Rows are points. Two turns around zero, p and q, are shown by what they do to some points. Write where each new point lands after one turn and then the other. Backwards means that the second turn is done in reverse. Each puzzle has new turns, and all numbers are rounded.
(in the rows, 128 means zero)

Turn p:
[167 126 160] -> [107 166 102]
[ 94 106  90] -> [171 100 149]
[134  88  91] -> [180 123 113]
[127 173 140] -> [ 84 112 130]
[117 147 159] -> [ 97 138 147]
Turn q:
[135 122 175] -> [149 162 154]
[154 130 120] -> [149 110 127]
[132  89 149] -> [126 132 172]
[ 91 190  97] -> [105 137  53]
[102 138 132] -> [110 146 116]
[155  99  95] -> [130  79 145]
Where do these land?
q, then p backwards: [175 133 132] -> [112 100  93]
p, then q: [115 115 111] -> [146 121 144]
p, then q: [ 83 153  91] -> [124 132 191]
q, then p: [139 111 178] -> [ 78 146 118]

Turn p:
[166 165 151 196  97 108] -> [181 103  82 168 164 159]
[136 124 109 109 131 101] -> [124 136 141 137 142  96]
[ 85 113 120 123 104 109] -> [125  96 139  91 139 107]
[135  94 101 130 158 168] -> [ 85 127 156 149  97 147]
[160 147 156 138  97 150] -> [132 133  72 139 130 148]
[134 145 102 120 162 175] -> [121 143 139 150  69 135]
[ 81 108 157  81 147  85] -> [129 157 166  63 155 105]
Turn q:
[114 102 135 188  96 108] -> [ 69 137 116 161 161 135]
[174 138 129 155  94  71] -> [110 147 169 133 194 105]
[110 124 124  87 112 157] -> [131 111 106 103  95 104]
[105 121 110 119 114 123] -> [122 141 101 119 126 115]
[119 103  90 179 136 165] -> [114 145 107 196 101 129]
[ 80 162  99 121 151 162] -> [138 166 107 116  67 145]
[149 173 161  89 151 126] -> [160 115 172  81 118 143]
[151 102 136 125 144  82] -> [150 117 126 133 183 135]
[151 126 169  91 154 159] -> [157  73 149 112 106 141]
Where do these land?
p, then q: [116 152 170 148 126  77] -> [189 109 164 142 128 130]
p, then q: [110 119 128  93 146 125] -> [124 127 134  85 133 133]
p, then q: [129  93  72 177 155 149] -> [ 64  86 108 158 129 156]
p, then q: [137 127  70 128 121 133] -> [ 91 133 110 141 167 137]
q, then p backwards: [174 104 162  96 102 127] -> [ 92 110  93 145  97  90]
p, then q: [117 148 115 122 114 166] -> [108 134 113 127 134  87]
q, then p: [185 122 183 109 153 127] -> [ 77 164 132 123 159 178]
q, then p: [ 72 157 112  95 137 120] -> [124 139  98 134  94  71]
p, then q backwards: [112 130 141 185  98 129] -> [128  91 167 108 163 124]
